Rows are points. Each copy is the shape, with its points in the same order, turned, moved and blurred by noise. Some copies are also mirrored. Which?
(in the rows, 128 means zero)

Shape (7 x 2):
[[168  85]
 [189 143]
 [191 161]
 [105  92]
 [ 95 129]
 [116 138]
 [ 95  92]]
Copy 1, 7 rows:
[[119  80]
 [ 70  93]
 [ 47 104]
 [154 136]
 [138 167]
 [115 152]
 [173 138]]
Copy 1 is: mirrored
Copy 2:
[[ 84  82]
 [ 46 125]
 [ 37 145]
 [147 109]
 [136 146]
 [112 143]
 [148 110]]
Copy 2 is: mirrored
Copy 3 (7 x 2):
[[188 107]
 [169 164]
 [157 182]
 [135  74]
 [101  96]
 [114 115]
 [127  67]]
Copy 3 is: only turned
Copy 4:
[[177  84]
 [119  52]
 [102  46]
 [157 146]
 [117 146]
 [112 123]
 [153 155]]
Copy 4 is: mirrored

Shape:
[[182 186  99]
 [167  89 164]
 [ 83 177 160]
 [117 139 149]
 [121 121 102]
 [146 114 164]
 [ 81 194 142]
 [177 114 177]
 [169 150 200]]
Copy 1, 9 rows:
[[177 202 108]
 [173  95 166]
 [101 112  59]
 [131 112 113]
 [115 150 150]
 [162  99 137]
 [101 132  54]
 [193 101 144]
 [194  94  99]]
Copy 1 is: mirrored
Copy 2, 9 rows:
[[135  49  92]
 [197 130 151]
 [ 71 124 150]
 [124 123 134]
 [139 138  85]
 [161 126 152]
 [ 59 108 129]
 [177 109 166]
 [152  82 186]]
Copy 2 is: mirrored

Shape (7 x 4):
[[179  95 138 121]
 [151 112 158  57]
 [158  96 118 168]
 [140 154 170 157]
 [106 130  96 183]
 [104  82 213 153]
 [ 80 115 155  98]]
Copy 1, 7 rows:
[[116  82 136  85]
 [ 73 128 171  71]
 [139  83 102 119]
 [ 69  86 121 156]
 [141 123  91 173]
 [ 41 105  58  99]
 [ 67 170 116 114]]
Copy 1 is: only turned
Copy 2 (7 x 4):
[[105 180 144 166]
 [ 69 156  82 168]
 [134 170 174 155]
 [170 158 108 152]
 [171 125 174 111]
 [161 115 124 227]
 [108  87 107 164]]
Copy 2 is: only turned
Copy 3, 7 rows:
[[144 116 118 182]
 [ 97 147 154 163]
 [173  80  98 145]
 [185 148 128 117]
 [174  79  90  85]
 [190 108 208 134]
 [117 120 177  91]]
Copy 3 is: mirrored
Copy 4:
[[125  77 111 108]
 [172  91 162  82]
 [109 106  70 128]
 [ 82 138 142 118]
 [115 170  74 152]
 [ 86 147 109  33]
 [157 168 136  74]]
Copy 4 is: only turned
